Each wall is flat, endless, passes through zero and stands at right angles to its row. A trip goes straight from one point to another. List the walls that it crosses, first one first.

Walls:
(1): [-41 -10]
(2): [-9 46]
(3): [17 -6]
(4): [8 5]
(5): [-26  23]
(6): [-37 -32]
Trips:
[39 11] to [26 54] -> 5
[22 -9] to [37 -6] -> none
[27 13] to [68 16] -> none
[16 49] to [ 0 20] -> none
[ 31 -10] to [15 14] -> 2
[-2 36] to [-4 47] -> none

Walls:
(1): [ 37 -27 -27  22]
(2): [ 28 -27  28   7]
(3): [-12 -41  32 -46]
(4): [-12 -18  60  -5]
(5): [-19   1   1 -60]
(6): [ 44  19 -10  -6]
(7): [-30  -9 -24  14]
(8): [-5 28 10  7]
Trips:
[  1  26  13 -46] to [ 12  22 -22  -7] -> 4, 3, 1
[-25   5  34 -42] to [ 17 -16 -18 -14] -> 8, 2, 6, 1, 4

Walls:
(1): [-40 -27 -44  15 -40  35  24  13]
(2): [ -1   4  -1  14  14 -17 -12  19]
(3): [ 21  -6 -44  14 -42 -31   5 -59]
(4): [  3  -3  -1   6  12 -31 -25 -20]
(5): [-28 -23 -51   1 -28 -61 -24 -14]
(6): [ 29 -36   0 -18  -7  -8 -17 -16]
(7): [ -4  25 -12 -41 -24 -13  -7 -14]
Trips:
[-16  -9  -1 -12  41  17  14 -62] to [-43  -5  31  25  54  69  30   3] -> 6, 3, 4, 1
[ 14 -39  56  22  28 -16  21  55] to [  8  16  10 -29  46 -16  10  17] -> 6, 4, 7

Walls:
(1): [-48 -35 -10  -3  33  16 -40   3  11 -30 -27]
(2): [ 14 -12   2  21 -16  41 -29 -25 -23 -27  15]
(3): [  1  67 -12  -3   4   8 -17 -18 -22  19 -33]
(4): [ -6  -5  14 -19  33 -41  21 -17  48   2   5]
(5): [-27  -9 -24 -51  17   4  67 -28 -18 -20   5]
(6): [ -8   2  26 -73  19  -5  -4  -8   2 -11 -23]
(7): [  8   8 -28 -39  23  33 -14 -11   3 -17   7]
(8): [ 31  29  -4 -15 -27  12 -12   3 -25 -33 -20]
(9): [ 62 -10 -30  36  48 -11  -4  -4 -16   9  35]
Trips:
[ 15  -5 -19  16 -12  59  -7 -17  29  19  28] to [-16  35  12 -43  -1  -9  14 -54  -3 -20  -2] -> 3, 5, 8, 9, 6, 4, 2
[-25  -1   9  29   4  39  55   4  -2 -15  11] to [-60 -35  21  28  28 -18 -34 -14  -7  -4 -18] -> 1, 4, 5, 6

Walls:
(1): [ -2   0   6  29 -12 -22 -15  28 -19  31   5  26]
(2): [-56 -11  18  28   3  24 -36 -18  -1  31  16  59]
(3): [-38  24 -18   7  27 -10   2   0   7 -35  22 -19]
(4): [  6 -47  65 -62  23 -17 -21  32 -22 -32 -15  24]
(5): [ -3  25 -44  14  70  18   2 -48   0  24 -45 -20]
(6): [ 20 -35  23 -66 -30 -14 -10  23 -41 -24  30 -31]
(7): [ 12 -30  52 -18 -22 -26  10  -3  28 -31 -24 -25]
Trips:
[ 21   4  33  21  42 -27  27 -43  -1 -12   8   5] to [ 38  -3 -11  38  18  13  19   0 -23 -28 -11   3] -> 4, 7, 3
[ 37  23 -28   9  20  39   8  37  19  -7   0  -4] to [ 11  20   3 -24   0  -9  12  30  -3  -4  36   5] -> 5, 6, 4, 1
[ 28  -8  30 -45  17  29  36  25   9  26  36   4] to [ -7 -51  11  -6 -16 -21  63 -30   3   7  29 -12] -> none
[-41 -59  19  -6  -3 -23 -16  -1 -24 -29  16 -25] to [ 56  -8  43 -21 -22  37  -3 -40 -25 -29  -5  14] -> 3, 2
